Each wall is flat, endless, passes through zero and stands at right angles to its row. A trip goes straight from one point to another. Which walls does it cross, in order?

Walls:
(1): [-36  24 -18]
(2): [ 31  -8 -45]
(3): [-31  19   7]
(4): [  4  42 -12]
(5): [-19 -30 -11]
(6): [-25 -42  10]
(7): [-14 -28   3]
(8): [-29   1  55]
(9): [ 10 -25   5]
(10): [ 6 18 43]
(11): [ 26  -5 -18]
Trips:
[-54  12  -3] to [-39  41 -23] -> 7, 6, 5, 8
[ 40  26 -56] to [ 87 -30   8] -> 1, 9, 4, 10
[-3 47 42] to [-57 -30  14] -> 6, 7, 4, 5, 9, 10
[-26  13  57] to [ -3 -15  21] -> 1, 9, 5, 3
[54 48 57] to [ -3 -43  40] -> 11, 9, 4, 6, 7, 5

Walls:
(1): [-14 -12  39  10  -1 -69  14  21 -15]
(2): [-23 -61 -25  18 -22 -29  -7 -10 -20]
(3): [ 17 -27 -57  23   6  11 -24 -26 -78]
(4): [ -4  17  45  -8 -73 -19  -5  23 -26]
(5): [ 26  44   0 -17  36 -36 -39 -12  37]
(6): [ -2  -9  16 -21  13   6  11  48  19]
Trips:
[-19  28 -43  16   6 -38 -26 -10  12] to [-10  20  24  35  38 -64 -12  11 -12] -> 3, 4
[-14  10  28  24  64  20 -23  -3 -13] to [-64 -37  -9 -29  83   3  -6  18  -7] -> 1, 2, 5
[-56 -23  11   0  -4 -44  36   8 -68] to [-53 -48  16  63 -17 -45 -12  -8  51] -> 3
[ -1 -54  40  30 -73  -6 -50  24  24] to [ 12 -12 -41 -18   8  -5   2  37 -34] -> 3, 4, 1

Walls:
(1): [  9   7 -32 -24   2  -8 -18 -14  24  32 -19  12 -15  16  21   5  -3  -4]
(2): [  6   1  32  18  25 -17  31  -6  14  24 -19  -3  -5 -11  17  23  39  17]
(3): [-35  -7  -2   9 -11  41  23 -52  -1 -37  40  26 -18  46   9 -12 -29 -43]
(4): [-50  41 -14 -91 -18  -4 -78  26 -33 -10 -16  54  67 -12   0  17 -28 -15]
(5): [ -8   7  11 -63 -13 -35 -34  35 -54  14  15 -26  -7  -5 -15   8 -24  -5]
(6): [ 29  35   5  30  25  -2  25 -26 -22 -26 -42  36   6 -21  12  26  12  42]
(7): [ -8  27 -31  18 -23 -28   6 -45   2  23  47  46  12  -6  44 -42  44  -5]
(8): [ 25 -30 -12  12   5   3  -7 -24   5  14   5  38  -9 -43  43  45 -14 -15]
(9): [ 22 -20 -46   3 -25  -1  25 -29 -15 -41 -38  -2 -10  38 -36  16 -20  11]
Trips:
[-23   9  24  49  21 -14  21 -37   6 -11 -38  11   3 -45 -19  -9  27  -2] to [ -5 -28  18 -17  20 -12 -36 -18 -32  11 -34 -29 -22 -39  43 -26  -3  49] -> 7, 5, 1, 4
[  2  -8 -27  55   6  49  -5  42 -22  71  -2 -45   7  48 -49  17  -6 -39] to [ 22 -24 -12  64  41 -68 -25  -2 -15  12  39 -10  -1 -46 -42   5 -13  14] -> 9, 2, 8, 6, 7
[ 37  17 -49  25  53 -20  54  28  17  14   7  62   8 -26  43 -13 -53  16] to [ 17   6  -2  21 -14  23  20  -5  -5  15  -7 -38 -13 -13   1  20   6 -11] -> 9, 7, 1
[  0 -36  27 -37 -11 -17  -1 -22  26 -27 -32 -43  69 -10 -23 -17 -48  45] to [-20  48  -4  23  49 -33 -53 -80  17 -19  -6  -4  29  26  34  51  -5   5] -> 6, 1, 5, 2, 8, 3, 7, 9
[ -9 -44 -12   3   2 -35   4 -10 -53  -7 -27  -9 -33 -23  46 -47  -8 -21] to [-95 -34 -20 -58 -36  -6   1   6 -22  20  23  39 -34 -23  -3   8  19 -13] -> 4, 9

Walls:
(1): [-61  -1  17  10  34 -55 -13   0  50   9 -19   2 -70  -2  -7   9 -17  -2
  47 -11  -2 -33  15   2 -62  17  -9 -40 -18 -15 -40 -32 -13 -19  28   0
  -8  17 -21 -37 -19   4  26  -1 -44 -36 -13  -9]
(2): [-30  -1  21 -33  14 -37 -35 -23  24  -5  22 -32 -13   8  -8 -43  26 -15
  -9  30 -35 -57  -7  42 -47  46 -12   4  38 -11  13   6   6 -30  22   4
  14  25 -67  31   2  40 -21  10  19  24  17   7]
(3): [ 10  -4 -59  36  -3 -49  13  -6 -49  53 -22  21   8  -6 -19  60 -34 -12
 -36  26 -33 -27  -6  30  14  14  42   0 -28 -26  16 -11 -29   8  17 -38
 -33 -36   5  24  38 -34  17  40  19  71 -53  47]
(4): [  3 -10  -4 -20  -5   8   9  45  42  13 -23  28 -49 -11  16 -28 -46  -3
  38 -14  12 -20  35  -6  -2   4 -64  35 -11  47  -8 -17  27  17 -19 -15
 -67 -12 -42  -3   1  18 -12 -18  36 -36   7  71]
(5): [ 18 -67  26  42  27  15   4  11 -23  45   1 -12 -41  17 -28 -10 -20   1
  16 -27  -8  14  25 -50  51  22   6  -2  47 -44  28   2 -27   5   3  36
 -13  30  34  -5 -64  52 -11 -37 -41  17  32 -13]
(6): [ 16 -30  20  -7  -4 -33  -7  18  29 -17  27   5  17 -35 -14 -17 -18  -8
  15  19 -14 -12  -8 -17 -62 -30  14 -32   5  45 -70  11 -27  19   1  41
 -51  -9 -24 -51  -5  20   0   7  23 -44  25 -35]
Trips:
[-51 -25 -31  11  10 -58   7 -28  -1   9  10 -52  -2 -26 -70 -20   7 -44
  64 -20  17 -32 -18  28   0 -23  45  -6  30  11 -11 -13  56  -5   0 -33
 -16  -4 -12  46  20 -43  22 -24 -24 -13  28  18] to [  7  78   3   6 -13  -6  15  34  17 -13  20  -4 -48 -56 -56 -11  22  25
  -7 -74  10  16 -31  21  20 -15 -37   7 -26   0  14 -29  60 -64  37 -56
 -29  10  16  -6  -3  39  31   6 -19  12   2  21] -> 6, 3, 2
[ -5 -27 -24   9 -32 -18  40 -23  40 -17 -23  44  -7  39  12  -5 -40  -7
  17 -11  26 -41 -31 -31 -31 -30 -22 -37  -5  11 -41 -14 -41 -71  10   4
  -8   1 -54 -17  48 -30 -16 -83 -31 -20  -7  12] to [ -8  -4  -8  39   4 -33  13  40  44  -4 -44  28  11  42  17  24 -11 -23
 -19 -42  -4  18   3   5  95   7 -16 -32 -31   6   7 -12 -70 -31  48  12
  25 -16 -32  36  -5   5 -12  39  -4   7  18 -13] -> 3, 5, 6, 4
[ 28 -45  -9   3 -38  10  18 -24 -41  17   2   6  10  39 -37 -15 -10 -21
 -43 -14  25  24 -17 -18 -22  -8 -82   2 -53 -44  -6  19   2  37   5  12
  46  11  27  34  25   3  11 -20  19  -1 -27   3] to [ 19 -64  15  34  -5   6  26 -18  10  24 -45   2  -9  15  19  -9   7   9
  -4   0  31  -2 -18 -37  -6 -37  20  10  21   3  37  34 -13   1  -8   6
 -48 -11  18 -24  14  49  -6 -19  -4 -37 -38  18] -> 4, 6, 3
[ 31   7 -15  13  21 -34 -36  22  28  48 -15 -30   6  20 -44  37  -4  36
  41  35 -62  23  43 -31 -14 -14  23 -37 -14  54 -29  28  -9 -54   3   6
 -56 -58 -14 -55  17  26 -16  -6  60  26  25   5] to [-29   2 -13  -8  18  -6  49  54   6   6 -47  -9 -38 -16 -14   4 -12 -26
  41  25   4 -14  31  -2  20  21  19 -28  -3  55 -52 -16 -45  32 -62  39
 -30   3  -9 -55  15 -22  27  15 -10  37 -33 -12] -> 2
[  1 -47 -26 -23 -26  -8  42  -6  10 -14   4 -17 -36 -31  44  29   5 -38
 -20  27  -8 -31 -43  31  34   0   8  27 -19  12 -24 -20   1 -57  12  22
   8  19  -1 -55  24  27 -17   5 -59 -26 -44  -7] to [ -9 -23  18  46  38 -24 -26 -40  11  31  22   9  -2 -23  -5  10  -5   2
  -6 -31  25   0 -46 -17   9  13   0 -38  -5  71 -54 -11  21 -65  24 -45
  34  27   2 -29 -13  -4  -4   1  -2 -57  22  18] -> 3, 2

Walls:
(1): [ 52 -37  -6  74  -1 -30   5  13  -8 -13  12  -7  26   5   6   1 -23 -45
  11  54 -27 -10 -29 -23  55   2  -8 -13  -8   8 -15  11  26   3  21 -20
  -9  25 -14  -4 -38  56 -16 -14  14 -39  -9 -47]
(2): [ 78  40  10   7  22 -23  20  21   1   1   9  22 -56  22 -21  39 -12  13
   0   0 -17 -25  -3 -26 -53   1 -18 -32  18  55  19   4 -56  19  22  -1
 -11   3  25   8 -19  23 -34 -14 -23  29  -6 -28]
(3): [-30 -32 -23  57  56 -35  78  -7  30  -4  18  -4  18 -50 -38  16  23   3
  -6 -32  16  -5 -20  33  26  24  -4   9 -22  -7 -27  54  21  35 -25 -35
  60   1 -29  18  37 -21  -3 -12 -43  -7   6  25]
(4): [-30  19  -4  -5  13  20  -6 -30 -16 -20   1  12   5  35   7 -21  12  14
  42  14 -37  -5  12 -68  13 -15  -4  -7  13  33  58  -8  17   8  20 -57
  34 -11 -36 -35 -32  28  10   4 -21   9 -37  41]
(5): [  1 -28 -10  48  18  60  27  -7  19 -46 -10   1 -15  24  37  65  59 -26
 -44  20  10  52  -8   3  18 -34  -9   4 -36  53   5 -18 -43  48  -2  21
 -25  27  -9 -12   9  -8  18 -39  16   9 -33  16]
(6): [  2  27   7  22 -17  17 -43   5  11  20  -4  -7  -6  37  26  -5  20  32
  48   2  22  20 -37   0   4 -14 -26 -22  -1 -63  13 -10   7  31 -28  -1
 -12  14  24 -18  31  -8  -1 -54 -29  33 -17  44]
(7): [ -6   8   8 -47 -15  32 -37 -30 -45  29  57 -14   4  28  25  -3  37   9
 -84 -58   4 -29  14 -17 -22  21 -27  23   9  -5   9   8   2  24  66  -8
 -20  25  13  35  -5  -6  50  20 -67 -39   1  29]
(8): [-26  56  -2 -16 -54  -9 -13 -41 -45   3 -31 -37   3  13 -15  13 -46  46
 -17  -4  52  -8   5   5  -9 -25 -16 -31 -20  -4  37  16   3   6  47  22
   8   7  -9 -24  12  15  -6   9 -30 -10  -3 -27]
(9): [-10   6 -46 -30 -22  25   1  10 -30 -33 -13  18  -4  12   8  22  46  27
 -68  10  23  -5 -47   9  19  42  24   7  23  25  19   8 -25 -10  14  15
 -14  41  17 -32 -79   4  23  52  21  88  35  -8]
Trips:
[ 19   3  12  32  -7 -38  11 -23 -20 -20  10   2 -36  40  10 -28   3  -4
  34  36 -37 -14   1   7  12 -15  29  29 -12  -8 -14  -2 -40 -25  -1  -9
  20   5 -17  -3 -48  30   2 -10  21  -8 -14  46] to [-41  56 -50   4  16  25 -22  14  20 -49  13 -13 -43 -43 -59  19 -14  11
  10  64 -11 -26  46  61 -20 -22  12  19  31  23 -55  13 -35 -29  11 -16
   0   5  56  38 -22 -28 -12 -27  44  54  -8   7] -> 9, 1, 4
[ 12  -1  33 -27  -1   5 -30  -7   3 -44   5  33  14 -38   1  -1   0  32
   2  -8  24 -30  16 -44   0  16   0 -12  33 -25 -11  12  53 -12  32 -10
 -18 -87   2   6 -19  46 -52 -10  35 -21 -19 -47] to [-18 -19  -2 -32 -36  37   4 -19 -21   8  -6 -18   3  -4  13  43 -23 -69
  43   4  41 -10 -59 -19   8  20  69  39  50   0 -41  -8  66  31  -6  32
  11  40  -4   1 -21 -43  10  17  32  28  12 -29] -> 2, 9, 4, 8
[ -6  65  18  -5  -5   5  31   7  45 -51 -55 -22  48 -14 -16  14  21 -41
   6   4  -3  14  24   6   0  11 -12 -36 -46  21 -19 -41  25  13 -57   1
   8   3 -12 -26   2  13 -36 -25 -65  45  23 -28] to [ 70 -21  20   8   8   7 -19  35   0  -8 -13 -29  -3 -28  20  29 -26 -17
  10  -3  50  26  -1 -50  20 -29  14 -38  16  13  32  44  -3   3 -63 -16
  45  -1 -68  10 -21  -6 -11 -14 -20   1 -21  16] -> 1, 8
[  5  -7 -36   8  -7   3   2   4  22  31  45 -11   4   0  51  36 -16  30
 -63  10 -18  52  51  -2  40  53 -23   6  35  38  39 -14  -1  44  37 -15
 -26 -11  13 -14  20  49  32  17 -41  22 -39  -5] to [  1   4  20 -15  -5  66 -42 -42  28 -17  18  23  -4 -33  18 -48 -34  43
  12 -12   3 -17  -4  -3  -1   7 -12  14  -6  30   8 -44  40  -1  42  18
  17 -72 -22 -43  -1  41  43  30  21   9 -48   4] -> 1, 2, 5, 9
[ 23 -37 -43   0  -6  -6 -20 -50 -10  18 -12 -24  -3  -7  29 -15  46  18
  16 -11  36 -16  36 -21  12  -6 -19  56 -59 -24  28  42  -1  -5 -69  43
  38  16  29 -28  17  34  20  34 -18  23  31 -11] to [-20  -9  -2  -8  30   7  40   8 -47  54 -15  25  49 -10 -65 -64  23  47
  -2 -36  -9 -55 -31 -77 -53  18   6  23 -14 -29  30  26  -8  10  14  27
  -3  26  -8  22 -11   2 -14 -13   8  11 -34   4] -> 4, 2, 6

Walls:
(1): [ 26 -24  10 -36 -18   3  56 -17  70 -40  13 -15  24 -33 -28   2   5 -19
 -29  50  36  -5 -33  23  -3  13  40  21  15 -30 -19 -40  19   1 -39 -10
 -36 -25  23   0   0  25   0  34  -1  14  30  -8]
(2): [-30  21  16  10  25   0  10 -22  57  -7  15 -44 -14 -29 -20  33  41 -23
  -5 -34  -3  33  25  -8   9  17   5 -26  33 -23  22  45 -25  -6  11 -35
 -31 -40 -25  -8 -20  42 -31  -1  32 -43  12  17]
(3): [ -5  20  44  56   6 -14  27   4  12 -13 -17 -23   7  -4 -39  -5  -1 -14
  23 -10   6 -16  25 -27 -54   1  26  -9  -6 -15  79   0  63  29  -8  34
  43  29 -46 -11 -23  22  29   9  -9  -7  13  21]
(4): [ 19  24  42   2  -9 -25 -50 -72 -29  48 -31  -8  20 -29  61  13 -25  25
  30  -1  54 -46 -13 -44  -5  39 -26  -8   0 -31  59 -28 -15   1   6   6
  -4 -22  12  -6 -21 -28 -19  54  -3 -13 -60 -14]
(5): [-18  14  -3  44 -19   5  16 -14  30 -18  47  15   8  -5  27 -15   5   6
  52 -42 -53 -49   8  11 -33 -59  -2  26  47 -15  11   9   9  -6 -39 -39
  -8  -7  10   3 -50   1  16  22  -2  21   7  -1]
(6): [ -1  -9  -7 -13  62 -37 -22   7 -23  -5  20  20  15 -29  -7  20  -5  -3
  23 -75 -14 -72  10  27  37 -18  44 -38  11  10 -38   9 -15  13 -15 -21
 -10   5  -2  23  -1  33 -12  40  22  11  46   6]
Trips:
[ 32 -11  -7 -21 -10  25 -10 -12  -3  -7 -49   3   3  22  50  58  -5  -3
  -5  33 -12 -10 -31  18 -19  37  76  30  19   6   6  13 -56   6  -6  38
 -21  39  48 -12 -19   7 -30  -8 -15  13  23   5] to [ 12   1 -13 -14 -18 -16 -11 -51 -24  31 -23  -5  45  28 -35 -10  27  -1
  29  27  46 -13  18 -11  -6   5 -43  -1 -29  58  21  47  21  -6  31 -43
 -20  25 -13 -22 -24 -22  36   9  -8 -17  14 -72] -> 1, 3
[  9  51  19   1  42 -40 -44  19  19 -66 -45 -18 -20 -21 -24 -20 -25  29
  16 -57  32 -17  14  -7 -21   3 -14  30  72  14  38  -4 -17 -67   1  22
 -40 -15  27 -15 -27 -14  -1  11   9 -50 -27  56] to [-33 -28  11 -11 -46  -1  48 -24   7   9  37  32 -12 -19  17  50  66 -10
 -15 -16  44  19 -48  42  -2  -2 -48  13   7 -18 -23  -1  27   6  -1   8
 -22 -25  37 -33 -64   9 -31  20 -15  18  53 -18] -> 1, 3, 6, 4
[-23  16   3  40   7 -45 -21  12  -7  -8   1   9  -4 -30 -19 -18  21 -15
  14 -10 -10  33  38  18   8 -12  11  19   0 -31  -6  14  28  65  21  87
   5 -29 -19 -23  51   9 -21  -2  22  31  16  -5] to [ 34  -8 -42 -43   6   0 -47   4 -22 -58 -26  29  -8 -22 -13   0   0  31
 -34 -13 -11  22 -42  19  10  67 -13   8  18 -34  56   7 -36  11  -5 -20
  26 -18 -44  42 -63 -15   9 -21  -8  51  40  38] -> 3, 1, 4
[-10  27 -12 -48  33  28  14 -37   2   7  15 -15 -21 -90  65 -50  45 -14
 -36 -60 -58  23  46 -26  16 -51  -7 -21 -12  17 -37   8  -2 -25 -41   4
 -12  69  -3  10  27 -13   5   9 -36  -5  30  -6] to [ 53 -17 -34 -37 -47   9 -22  28  12   6 -24 -20  34 -18  55 -26  43  -2
   3  13  14 -18 -45  -4  -3  25 -18  39   5   9 -31 -13  -3   2  23 -14
  34   8 -12 -31 -27 -31 -24 -15  14 -31 -11   0] -> 2, 6, 4, 5, 1
[ 32  -8 -16 -11  37 -13   8 -40 -15   3  54 -26   1   0  39  41  31  38
 -25 -51 -27  -2  13  16 -21 -25 -51  -2  50 -15  26 -40  52 -17 -42 -10
  12  -4  25  -1  57   0  29 -43  31 -21  30  20] to [ 10  -3   9  13 -11  16   4  37 -49 -20 -13  17 -50  17  52 -11  -8  38
 -27   0 -49 -16  17  33  12   6  -2  14   0  22   2   2  45  17  21 -26
   3  -8  -9 -16  19 -57   3 -34   6  -7  28  12] -> 2, 6
